Rows are points. Each copy is the shape, with its points in the same order, turned, moved and blurred by noise. Is it also mirrored, or only turned?
In the rows, 128 means zero.

Shape (6 x 2):
[[ 95  60]
 [153 149]
 [ 85 179]
 [ 90 144]
 [126 123]
 [185 114]]
Copy 1, 6 rows:
[[ 64 167]
 [161 121]
 [188 183]
 [151 178]
 [135 138]
 [128  84]]
Copy 1 is: only turned
Copy 2 (6 x 2):
[[ 47 154]
 [154 128]
 [149 206]
 [127 181]
 [110 143]
 [123  77]]
Copy 2 is: only turned

Shape (6 x 3):
[[105 218 170]
 [135 145  98]
 [131 181  73]
 [115  82 160]
 [177  94  99]
 [153  98 133]]
Copy 1:
[[ 37 168 108]
 [139 124  88]
 [117 111  44]
 [152 120 172]
 [203 146 114]
 [169 143 141]]
Copy 1 is: only turned
Copy 2, 6 rows:
[[ 30 171 107]
 [115 114 101]
 [ 90 103  67]
 [160 157 155]
 [158  79 137]
 [153 115 155]]
Copy 2 is: mirrored
Copy 3 (6 x 3):
[[ 87 191  94]
 [134 118 159]
 [122 153 188]
 [122  59  92]
 [183  77 155]
 [155  80 122]]
Copy 3 is: mirrored

Shape (9 x 4):
[[ 54 149 113 113]
 [123 145 187 109]
 [202 128  93 165]
 [113  96 131 139]
 [133  85 120 132]
 [ 90 146 108 156]
 [153 114 147 110]
 [128 100 127 168]
 [178 153 111  38]]
Copy 1:
[[136 144  71 152]
 [ 98 152 163 156]
 [110  38 159  84]
 [159 127 138 113]
 [146 120 135  92]
 [148 101  96 154]
 [108 129 165 107]
 [160  97 147 126]
 [ 36 137 122  75]]
Copy 1 is: mirrored
Copy 2:
[[141 136 157  80]
 [212 139 113 138]
 [ 97 165  73 193]
 [142 119 143 158]
 [134 143 155 183]
 [112 120 128 105]
 [174 160 123 173]
 [124 113 130 174]
 [176 249 115 144]]
Copy 2 is: mirrored
Copy 3, 9 rows:
[[ 78  72  96  81]
 [106  84 114 173]
 [137 192 171 118]
 [148 104 117 105]
 [160 109 135 101]
 [ 93 123  94  84]
 [135 105 152 139]
 [152 133 105 102]
 [ 83  86 229 139]]
Copy 3 is: only turned
Copy 4:
[[124 146 229 111]
 [169 179 146 132]
 [129  58 107 153]
 [ 96 137 148 126]
 [ 90 128 126 120]
 [119 118 202 151]
 [142 138 116 114]
 [ 94 128 141 159]
 [188 106 123  48]]
Copy 4 is: mirrored

Shape:
[[155 158 131 162 177 166]
 [132 127 124 109  68 178]
 [125 160 118  84 231 115]
 [117  82 111  81  92 135]
 [142 161 163 140 129 155]
 [158 140 143 119 189 164]
 [133  89 147 118  94 118]
 [184 158 159 133  87 164]
 [134 176  23 122  75 147]
 [158  57 155  78 127 117]]
Copy 1:
[[157 176 117 194 127 117]
 [ 64 121  61 155 104 107]
 [188 152  93 162 221 137]
 [ 63  79  73 159 162 122]
 [105 177 111 157 123 122]
 [143 175  96 199 162 137]
 [ 57 102 118 158 149 135]
 [ 84 169  90 159  83 157]
 [155  65  48 123  72 104]
 [ 52 103 101 191 191 169]]
Copy 1 is: only turned
Copy 2, 10 rows:
[[130 146  97 150 132 201]
 [ 83 171 173  94 141 144]
 [ 68  97  76 223 150 151]
 [ 68 119 156  93 124  93]
 [137 162 128 141 162 162]
 [ 96 126  87 151 167 172]
 [114 130 138  94 136  91]
 [120 204 126 100 161 151]
 [ 49 195 165 148  41 146]
 [ 85 101  92  84 160  76]]
Copy 2 is: only turned

Shape, 14 rows:
[[102 103  95 118 157 101 150 147]
 [110 171 127 102 142 116 110 114]
 [111 171 130 126 139  97 112 157]
 [114  94 126 106 118  99  99 134]
 [213 112 132 110 129 175  94 142]
 [120  88 138 118 116 143 169 140]
 [116 112 134 128 128 108 124 154]
 [125 125 142 101 123 101 102 145]
 [104 108 135  99 114 131  98 143]
 [128 212 122 106 119  95 144 127]
 [111 143 107 153 115 104 144 128]
 [110  89 138 119 136  91 143 125]
 [109  91 136 249 162 138 114 139]
 [110  95 142 101 162  95 102 145]]
Copy 1, 14 rows:
[[129 156 157 155 182 108 127 164]
 [127 147 141 100 156 130  90 107]
 [151 143 131 100 160 135  81 153]
 [135 106 140 130 170  80 120 139]
 [125  62 147 139  85 147 159 122]
 [ 97 138 105 157 141  98 150 159]
 [141 127 128 133 153 100 114 161]
 [135 112 135 101 158 100 113 140]
 [106 101 131 125 155  88 103 142]
 [138 157 106  78 173 174  98 114]
 [148 151 102 152 173 130 103 133]
 [139 150 127 137 166  78 141 149]
 [193 156 120 224  90  88  78 160]
 [140 128 168 116 153  72 121 154]]
Copy 1 is: only turned
Copy 2 (14 x 8):
[[ 63 118 112 153 140 151 105 127]
 [128 120 152 137 115 114 137 117]
 [ 95 158 140 120 112 118 140 115]
 [102 123 102 130 160 102 113 153]
 [179 153 123 116 198 182 146 159]
 [ 82  94 105 118 145 170 141 178]
 [ 88 135 109 112 141 134 124 145]
 [108 135 126 120 155 106 138 144]
 [111 121 131 117 148 112 109 173]
 [111 147 154 158  95 120 187 113]
 [ 99 131  95 143  94 142 141 136]
 [ 77  94  92 127 152 128 129 136]
 [113 135  36  56  93 189  77 112]
 [ 86 116 122 112 174 112 104 121]]
Copy 2 is: mirrored
Copy 3, 14 rows:
[[ 70 143  89 120 132 161 136 127]
 [132 181 121 116 113 136 109 116]
 [117 171 140  93 137 145 111 139]
 [120 128 105 114  97 187 127 142]
 [209 116  68 122 158 153 145 159]
 [108 120 104 175 139 172 150 153]
 [110 133 124 116 132 178 134 139]
 [133 149 118 111 117 187 111 145]
 [135 148 117 127  96 185 149 148]
 [118 183 140 121 130  99  70 143]
 [ 94 120 146 122 129 125 116 128]
 [ 98 126 112 140 127 193 112 119]
 [108  81 163 104 183 161 195  61]
 [111 157  92 103 123 206 133 118]]
Copy 3 is: mirrored
Copy 4 (14 x 8):
[[ 87 132  79 121 149 103 115 102]
 [160 171  96 138 150 122 146 121]
 [168 148  89 109 156  88 139 115]
 [113 179 114 117 113  87 110 100]
 [144 120 141 156  48  96 133 167]
 [ 82 137 129 100 133 119 101 153]
 [124 145 111 105 133  86 108 118]
 [136 176 107 117 124  80 125 123]
 [131 180 106 109 109 109  99 125]
 [164 155 100 108 169 114 197 132]
 [129 130 122  97 156 118 141  95]
 [ 88 161 123 120 152  87 107 112]
 [152  66 163 124 158 101  42  74]
 [116 173  92 142 134  70  93 115]]
Copy 4 is: mirrored

Shape:
[[ 68 155 106  57 170 137 116 143 140]
 [111 106 161 149 112 144 103 115  82]
 [121 150 139  84  85 112 155 116 136]
 [115 125 122 175 124  91  93  71 140]
 [146  40 115  68 172 165  85 122 116]
 [155 155  94 109 134 173  49 162 121]
 [109  86 179  77  74 135 115 116 120]
 [174 168  96 139  71 146 137 115  95]
 [151  92 128 135  94 181 155 120 123]
 [111 151 135  87 139 143 119  98 118]
 [150 140 105 128 191 129 162  63 132]
 [185 104  67 119 136 111 114 176 101]
 [ 95 130  99 116  55 135  68 109 118]]
Copy 1, 13 rows:
[[ 89 138 115  63  81 134 151 177 167]
 [139 100 152 129 105 105  73 113 136]
 [122 145 129 152 148 110 135 190 140]
 [144 137 112 127 131  85 135  51 133]
 [ 69 127  76 113 103 191  62 102 183]
 [119 182 128  36 126 126  54 127 160]
 [105  89 115 164 144  96  85 166 159]
 [184 207 159 125 164 112  74 142 126]
 [103 170 134 168 121 128  59 134 109]
 [121 133 139 118 104 122 127 151 177]
 [123 196 157 140 110 163 167  97 157]
 [128 173 113  70 180 201  78 122 102]
 [172 134  77 104 124  75  78 141 142]]
Copy 1 is: only turned
Copy 2 (13 x 9):
[[ 39 143 100  88 211 129 123 140 138]
 [110  95 194 146 161 135  99 156 128]
 [122 157 151  70 147  92  92 140 123]
 [138 141 172 172 154 110 170 113 118]
 [133  86 148  88 229 204 137 127 179]
 [114 173 112 164 215 182  80 148 164]
 [120 125 211  74 175 119 102 161 166]
 [172 154 134 143 163 118  36 122 105]
 [136 115 170 103 151 163  67  93 138]
 [ 94 141 141  97 193 140 120 150 103]
 [140 116 102 106 158 161 150 105  69]
 [172 114  77 138 188 139  76 126 185]
 [120 168 196 145 215  94  87 119 152]]
Copy 2 is: only turned
Copy 3, 13 rows:
[[ 60 158 149  97 180 136 151 166 179]
 [115  89 149 154 138 122 129 112  98]
 [105 141 103  69 128 124 135 109 123]
 [131 142 130 157 141  86  55 111 130]
 [117 102 249  99 161 100 147 140 141]
 [ 87 146 185 131  91  86 151 201 116]
 [ 86  76 153  80 122 136 122  88 124]
 [142 168 118  97  91 110 135 144  55]
 [150 139 180 115 106 141 150  94  95]
 [ 78 149 146 105 166 114 139 124 115]
 [143 205 161 125 197  77 139 105 122]
 [182 130 160  97 114  83 157 193 128]
 [ 86 118 141 105 101 142  67 163 103]]
Copy 3 is: only turned

Shape (17 x 11):
[[127 123 146 110 131 127 120 140 209 141 130]
 [186 129 152 115 119 109 129 140 106 147 125]
 [168 157 152 104 154 121 113 131 122 146 137]
 [199 116 152  98 130 129 166  83 113 143 169]
 [124 114  53 124 149 122 118 150 115 139 118]
 [122 122 147 131 145 142 120  94 106 135 111]
 [192 136 108 104 112 145 153 146 113  78 120]
 [124 110 155 141 154 124 106 133 114 112 137]
 [128 116  91 141 110 145 107 145 127 139 127]
 [126 111 161 130  20 198 116 142 108 147 124]
 [119 160 118 139 143 116 128 142 139 132 127]
 [124 124 156 107 135 159 108 145 109 133 155]
 [127 113 151 141 147 137 122 136 122 128 119]
 [118 112 154 123 148 125 155 143 119 122 142]
 [116 119 154  70 144 118 146 129 110  36 125]
 [125 118 141 124 111 112 119 132 162 113 135]
 [120 113 144 102 145 118 127 131 179 121 114]]
Copy 1, 17 rows:
[[ 89 147  96 141 114 115  99 187 149 111 122]
 [112 123 162 155 136 116  88 101 113 108  93]
 [ 82 123 152 134 148 119  77 111 117 113 139]
 [ 50 117 128 145 127 118 123  70  96  98  83]
 [147  83 120 116  93 133 109 110 146 164 144]
 [110 104 136 109 161 134 138 130  94 117 133]
 [117  99 153 139 107  49 127  84 143 106 112]
 [106 128 154 111 161 123 136 138 126 145 117]
 [147 113 121  97 109 129 118 117 146 120 125]
 [160 128 144  98 120 136 156 128 145   7  86]
 [123 143 131 132 120 116 110 129 125 134 166]
 [ 91 118 158 111 147 139 131 126 154  99 130]
 [122 120 133 129 163 127 131 140 128 131 125]
 [ 97 128 146 155 144 131 152 127 133 135 127]
 [ 71  90 194 138 121  69 182 151 124 136 136]
 [107 148 135 124 109 109 128 161 128 119 112]
 [ 94 118 117 146 121 110 118 181 129 130 127]]
Copy 1 is: mirrored
Copy 2 (17 x 11):
[[ 46 129  97 146 125 174 149 115 112 141 128]
 [129 144 115 111  98 140 132 160 115 118  95]
 [ 90 140 108 131 112 111 128 154 125 100  96]
 [124 194 134 101 141 118 172 150 129 125  80]
 [128 137  94 116 102 138  96  68 144  95 153]
 [122 112 123 126 164 108 120 127 121 129 118]
 [137 134 135 111  78 125 177  89 103  93  89]
 [118  95 105 128 132 120 146 141 148 123 133]
 [117 117 140 124 104 152 109  90 140 123 143]
 [142  94 207 152 112 178 120 112 129 185  73]
 [ 98 125 114 157 117 137 124 120 119  89 147]
 [108 111 125 148 123 126 135 128 169 127  93]
 [115  97 109 126 139 139 133 130 132 116 123]
 [132 121  98 151 145 147 158 128 143 112 118]
 [144 102  79 165 115  84 212  93 115 128 104]
 [ 96 122 113 145 113 151 158 121 115 146 143]
 [ 79 121  77 142 132 151 154 107 108 137 127]]
Copy 2 is: mirrored

Shape:
[[149 118 164 106  93 115 142 102 121 102 110 138]
 [164 117 162 137 123 144 150 150 124 113 127 125]
 [162 145 120 149 104 106 130 136  90 132 115 123]
 [156 112 152 145 158  95 135  86 103 100 113 120]
 [143 102 120 105  98 107 166 144  95 104 199 136]
 [125 141 110 113 144 133 145 147  95 116 113 131]
 [130 100  84 153 101 145 159 137 110 104 115 127]
 [153  67 124  33 100 157  68  53 101 118 185 139]
 [128 132 138 144 202 130 136  81  99 221 107 121]
 [ 43 104 166 142 118 115  23 118 119 117 119  65]
 [142 138 155 148 103 129  99 134 200  98 122  87]
 [ 70 125 120 132 102 162 145 138 126 121 149  25]
 [100 131 164 138 109 161 164 122 101 119 165 139]
 [153 138 160 143 154 159 154  77  92 114 155 104]
 [164  88 160 132 119 162 154 122 108 108 113 118]]
Copy 1:
[[102 128 131 164 124 127 160 108  74 129 145 132]
 [120 116 107 113 130 116 144 140 103 130 168 142]
 [112  99  99 132 137  96 146  87 119 137 125 112]
 [136 171  78 142 137 117 173 112 104 101 132 108]
 [158  93 159 147 167 149 150  95 133 116 162 148]
 [131 100  97 122 141 122 109 123 102 100 106 127]
 [147 110 119  93 119 147 123  78 102 144 123 128]
 [225 128 135 249 139 120 127 126  81 162 159 148]
 [150 144  56 161  65  91 103 153 156  79 119  71]
 [149 220 177 148 135  27  89 119  99 151  85 131]
 [ 85 159 133 115 160 103 129 166  97 193 131 117]
 [164 126 196  81 111  97 122 167 125 152  78 120]
 [123 121 147 137  97 129 136 134 136 111 134 179]
 [155 134  96 136 107 119 187 159 135 112 125 149]
 [147 129 106 118  97 124 161 127  83 132 170 139]]
Copy 1 is: mirrored
Copy 2, 15 rows:
[[141 103 111 172 115  91 106  96 119 145 143 117]
 [126 117 145 164 126 123 137  92 100 129 103  91]
 [127 137 144 158  87 104 130 138 124 131 120 101]
 [108 129 121 142 109  79 166  80 141 146 153 108]
 [122 123 162 142 113 134 100 100 115 217 122 104]
 [138 115 164 118 113 115 137 105 143 128 114 141]
 [ 84  73 167 143 120 120 139 144 124 145 124 116]
 [202  97  87 110 197  87 131 137  81 233 175 131]
 [148 135  67  79  88 155 197 105 133  95 148 129]
 [108 169  77  99 209  50 117 145 186 122  96  90]
 [ 92 146 136 148 184  82  94 107  94  81 143  81]
 [ 97  88 134  51 151  98  76 124 136 122  86  67]
 [111 107 112 123 121 119 102  83 101 161  70 130]
 [111 114 105 101  95  92 160  75  87 150 110  92]
 [132  80 124 162 129  98 148  93 107 145 113  92]]
Copy 2 is: only turned
Copy 3:
[[100 152 136 108  95 155 109 136  97  90 124 116]
 [ 97 114 130  79 106 137 130 134  93 126 136 136]
 [ 80 115 157 125 129 158 122 103  99 141 118 145]
 [119 147 139 135  80 166 128 133  62 138 121 155]
 [100 120 109 109 133  75  76 138  81 134 123 174]
 [122  87 127 139 102 123 120 122 121 134 104 136]
 [113  96 130 113 149 125 143 120  95  96  86 151]
 [195 145 111 145 134 143  44 144  89  65 209 175]
 [115 135  93 214 118 179 182 133 123 172 163 133]
 [197 170 203 149 127 116 125  88  96 166 158  52]
 [125 115 172  82 133 161 114 156  58 133 128  63]
 [127  84 156 135 136  51 153 110  65 124 152  61]
 [ 98 144  74  99 126 103 129 101 101 132 145 110]
 [113 111  76 127  97 140 143 101  54 131 163 141]
 [112 121 126  88 104 139 149 132  84  97 138 153]]
Copy 3 is: only turned

Shape (15 x 12):
[[127 168 141 133 110 150 198 169 150 132 121  84]
 [141 186  94 146 105  77 125 139 162 154 159 110]
 [179 113 110 173  53  99 159 173 100 115 193 134]
 [ 67  84 108 127  43  96  89 128 181 103 174  65]
 [ 63 156 208 172  52 135 115 164 152 167 152 107]
 [ 73  97 190 117 165 165 189  73  93  59  76 179]
 [140 188 162  80 144 153 100 185 175  88 152  80]
 [161  97 131  66  53 136 131 100  85 114  99 140]
 [148  74 104 157 166 171 162 141 165 126 178 174]
 [120 104  95 131 140  68 199 151 117  84 195 104]
 [ 62 137  92  98 128 128 137 131 104  86  94 166]
 [149 159 158 100 125 160  85 129 186 164 121 166]
 [ 99 151 128 159  71 130  90 135 139 106 115  66]
 [ 87 137 153 134  97 152 146  95  94 160 188 127]
 [127 169 106 161  52 171 168  89 187 121 126 182]]
Copy 1 (15 x 12):
[[103 160 148 129 198 123 159  54 160 105 165 176]
 [112 139 151 134 227  87 140 115  90 118 147 109]
 [ 55  95 167 177 205 155 141 119  74 112 107 192]
 [ 64 146 206 119 107  60 114  81  45 181 135 145]
 [112 185 219  85 142  94 232 123  95 122 152 185]
 [132 122  91 131  23 175 161 108 221 127 129 138]
 [ 68 172 176  38 196 115 114  70 159 114 113 111]
 [146  70 158 126 112 130  90 103 112  79 100 191]
 [ 55 164 127 211 155 127 147 141 162 113  65 134]
 [ 23 112  89 164 165 117 121  95 110 146 168 145]
 [118 150 134 134  89 163 109 138 136 100 172 103]
 [143 154 189 103 156  87 149 130 155  72  67 100]
 [127 148 209 107 162 121 132  74  97 175 140 143]
 [114 174 106 118 126 126 182 118  81 122 102 172]
 [148 136 179 206 152 135 190  69 110  74 115 107]]
Copy 1 is: only turned
Copy 2:
[[142 108 120 137  70 122 189 164 138 108 175 198]
 [117 154 109  56 118 110 169 157 181 152 153 163]
 [196 131 174  86  98 171 120 137 168 209 171 173]
 [131 145 112  59  55 218 159 210 129 165  84 110]
 [136 172 102 123 150 200 209 194  87 158 110 216]
 [125 109  94 206  86 186  96  59  95  58 140 119]
 [103 185 118 159  63  83 148 196 175 124  98 183]
 [170  97 175  95 105 139  76 142 115  87 106 125]
 [ 97 170 167 144  47 143 144  76 116 175 190 117]
 [177 138  72 131  53 154 137 148 183 176 197 106]
 [ 79 112 111 144 108 186 107 147 158  94 162 107]
 [ 62 188 153  98 113  96 137 124  96 113 103 167]
 [123 109 111  99 104 176 184 162 166 132  74 182]
 [171 181 135 114 119 187 180 122 118  94 146 140]
 [ 81 148 152  60  75 187 148  98 119  99 173 215]]
Copy 2 is: only turned
Copy 3 (15 x 12):
[[118 101 123 116 158  99 177  86 116 188 158 104]
 [168 137  87 117 172 151 144 117 138 179  80 125]
 [187 101 115 162 142 128 105  47 186 150  99  60]
 [108 141  77 140  92 135  33  84 121 222  82 144]
 [ 97  59 156 140  99 173 125 131 167 236 125 143]
 [ 58 120 221 116  76  95 127 116  65  55 138 110]
 [160  89  78 137 148 134 125 142  75 165 190 161]
 [153 160 151 182  89  45 106 126 155 127 120 116]
 [189 129 169 105 113 138 143  11  86 114 112 163]
 [123 130 100 155 186 137 101  39  73 126  90  69]
 [102 136 168  91 155  80  82 126 115 106 107 141]
 [195 119 150 119 102 129 154 149 116 163 127 203]
 [106 145  92 104 102 142  94 128 159 194 145 124]
 [ 86  97 128 160 110 141 142  89 160 124  86 155]
 [161  87 131  53  77  83 162  99 147 152  74 122]]
Copy 3 is: mirrored
Copy 4, 15 rows:
[[ 64 125  97  92 129 114  97 141 107 135 141  60]
 [ 83  85 139 190 156 109 120 146 126 113 158 114]
 [ 90 131 228 103 108 119 145 140 100  79 160 112]
 [182 166 165 188 147 131 107 117  71  74 135  52]
 [ 75 185 118 140 201 136  66 128  60  50 158  97]
 [145 159 105  23 175  91  40 135 157 120  31 150]
 [112 127 116 115 214 138 115  92 128 178 189  55]
 [168 128 129  51 118 144 142 121 173  51 128 114]
 [ 85 141 170 107 124 181 118 114 100 174  73 152]
 [135  98 201 114 125 100 120 194  73 157 121  87]
 [131 148 139  92 190 114 110 166 189 118  61 103]
 [ 86 113  96 145 201 184 108  80 154 107 139 156]
 [123 187 123 159 161  96 112 125 114  87 164  87]
 [106 131 110  92 176 112 148 136  65  72  97 134]
 [ 34 124 121 138 126 136  90  66 153  58  66  98]]
Copy 4 is: only turned

Shape (15 x 12):
[[125 145 227 140 132 127 166 244  97 140 158 206]
 [170  81 103  91 142 145 134  97 113  87  65 129]
 [121 141 114 107 112 169  30 118 163 124 162  64]
 [214 133 116 103 130 142 125 151  83 135  68 115]
 [ 64 114 133  74 155 219 156 112 138 127 131 131]
 [122 174 155 136  77  92 107 133  95 152 123 113]
 [130  95 107  85 115 107 132 109 154 131 111  79]
 [154 149 124 123 132  94 104  93 123 121 181  76]
 [144 156  61 129  73 117 104  73 170 119 128 156]
 [154  88 149  43 171 100 156 100  61 110 138 179]
 [166 114 177 116 106 124 108 116 126  97  10  74]
 [149 117 101 115 173 116 144  73 128 129 118 153]
 [190  77 178 135  78 157 108  91 152 142 131  62]
 [143  52 153 144 113 175 109 123 148 173  39 120]
 [146 111 131 138 110 121 117 147  68  92  85  97]]
Copy 1, 15 rows:
[[ 66 148  96 116 127  65 173 161 109 129 249 199]
 [133  85 167 139  94 103 123  89 162 111 124  61]
 [128 108  99 175 174 135 123 117  52 199  71  82]
 [141 113 155 133  46 139 174  82 114 142 147 105]
 [104  63 144 108 204  56 138  84 108 112 106 127]
 [ 95 189 131 146 113 120 174 151 108 151 103 142]
 [127 127 150 128 159 153 139  98 162 145 104  77]
 [147 128 126 199 158 167 161 157 131 159  98 117]
 [109 111  61 156 108 130 158 131 155 122  39  74]
 [ 99 122 176 193 130 108 154 103 163  49 191  90]
 [154 149 198 104  71  80 143 129 137 197 112  52]
 [164 107 120 159 130 111 150 122 164  70 118  98]
 [158 135 128 174 139 103 170  73 168 238 106 101]
 [174 152 116  96 104  65 113  45 144 170 120 105]
 [108 131 181 150  75 115 115 129 132 155 127 128]]
Copy 1 is: mirrored
Copy 2, 15 rows:
[[202 160  99 200 108 225 118 122 207 122 144  53]
 [ 33 121 141  99 123 172 166 140 168 100 115 174]
 [133 165 148  66  99  80 113  86 120 171  74 166]
 [113 100 173 117  96 164 188 122 205  83 103 162]
 [ 40 157  85 168 109 128 152  90 156 196 109 113]
 [168 114 188 160 109 137 107 114 142 139 152 160]
 [ 90 150 142 111 162 111 154 131 161 145 139 189]
 [147 149 130 101  77 105 132 152 133 144 151 203]
 [ 92 104 127 145 128 107  65 137 134 111  82 226]
 [ 71 176 116 151  79 234 166 142 189 136 166 200]
 [ 70 134 230  99 144 138 167 134 144  76 137 115]
 [ 75 135  94 153 106 157 163 149 131 105 125 201]
 [103 161 148  72 115  80 127  72 169  73 174 151]
 [ 74 127 144 119 176 138 171  44 140  67 125 124]
 [113  88 173  89 113 177 147 133 158 127 147 135]]
Copy 2 is: only turned
Copy 3, 15 rows:
[[114 185  37  93 216 217 161 111 110 183  81 127]
 [138 114 186 121 138 151  89  92  65 109 193 122]
 [174 161 194 207 148 147  39 139 152  78  85 110]
 [130 172 148 133 137 122 113 102  30  97 149  73]
 [ 92 105 153 179 160 237 111 111 154  78 166 148]
 [122 141 142 149 129 124 120 124 113 142  49 136]
 [138 119 187 145 134 109  99 128 152 120 163 103]
 [137 118 141 175 126 108  36 165 125 143 106 116]
 [214 130 182 182  89 122 114 153 113 144 147 160]
 [ 88 117 106 153 183 135  86  53  79 175 189 155]
 [128 112 233  86 152 125 122  92  62  96  94  70]
 [141  78 131 149 145 132  95 145  78 134 184 145]
 [176 106 151 134 101 154  62  79 130 108 100  39]
 [181  95 147  99 146 152 145  79 107  35 129  88]
 [115 162 157  89 142 134  87 125  80 108 108 136]]
Copy 3 is: only turned

Shape, 17 rows:
[[ 98  82 124  82  93 143  86 135 147 106 125  34]
 [185 159 155 158  43  86 156 178 145 145 159 108]
 [166 115  96 139 118 112 217 115 147 159  99 140]
 [210  64 145 207 124 152  97 124  64 107 124 175]
 [118 142  96 119  77 194 114 134 139 138 109  61]
 [125 151  41 117 110 144  98 185  98  76 198 114]
 [188 158 123  87 123 109 177  89  74  74 103 163]
 [157 170 130 167  92 143 191 148 139  65 132 189]
 [170 107 111 108 163 121  60 148  44 116 130  54]
 [ 85 114 132 174 159 197  98 151  87 154 157 110]
 [189 116 104  83 167  96 172 191 147  98  92 105]
 [146 133  91 130 185 115  95 117 127  85 138  78]
 [128 181  69 149 117 135 131 111 105  88  69 135]
 [159 122 115 106 181  85  91 189 123 131 123 131]
 [177  71 109  80 196 191  93 114 115 139 130 126]
 [ 76  76  89  40 133 154  99 145 126 156 155 104]
 [184 111  96  96 150 185  90 100 137  83 150 200]]
Copy 1 (17 x 12):
[[143 157  90 106 177  60 103 165 125 155 121 144]
 [107  94  35 199  58 124  96 124 123 138 106 181]
 [129  85 154 191  69 107 143  73 122 120 145 106]
 [246 124  95 164  88 176 125 125 195  71 175 175]
 [110  95 108 138 174  82  68 144 172 140 138 148]
 [158  82  85 117 149 124  60 138 136  62  37 131]
 [117 122  97 178 112 137 163 112 107  10 159 114]
 [122  44 112 178 100 153 169 110 139  60 102 192]
 [174 207  72 106 124 134  81 157 180  83 118  88]
 [168  84 129  85 138 182  97 170 188 150 125 131]
 [114 162 135 119  66  85 139  79 134  76  87 128]
 [149 173 111 142 158 139 135 129 170 106  70 101]
 [113  98 153 195 139 114 131 171 176  49 112 123]
 [149 181 138 124  77 160  97 125 129 100  73 138]
 [180 173 154  85 169 155  98  76 152 100 160 120]
 [165 134 145  70 172 107  67 143  75 139 120 113]
 [187 127 151 144 185 176 121  74 122  49 128 176]]
Copy 1 is: only turned
Copy 2, 17 rows:
[[165 110  97 163 149 119 100 239  91  89 142 152]
 [ 80 121 138 158 200  84 122 100 133  98 113 209]
 [171  94 191 137 156  55  97  86 112 158 117 138]
 [161 231 203 138 148 171 154 123 142 143 102 145]
 [174  78  93 157 196 145 134 163  95  99 138 133]
 [105  99 150 100 174 125 226 207  81 118  99 135]
 [ 97 139 198 121 199  89 114 164 108 221 146  89]
 [127 120 185 169 197  76 187 119 186 186  98 133]
 [110 200 122 129 148 167 129 199  28 113 105 100]
 [152 128 104 154 119 163 174 146 133  91  67  80]
 [142 125 159 182 142  49 135 166  39 194  93 162]
 [162 163 109  91 145  86 149 190  78 145  91 116]
 [156 130 138 129 205  81 176 130 108 162 170  79]
 [110 158 112 143  88  92 162 151  57 175 103 143]
 [194 135 146 113  99 179 112 187  66 193  77 112]
 [140  52 117 124  80 152 126 209  75 125 136 115]
 [175 131 164  85 143 172 171 175 134 230 109 146]]
Copy 2 is: only turned
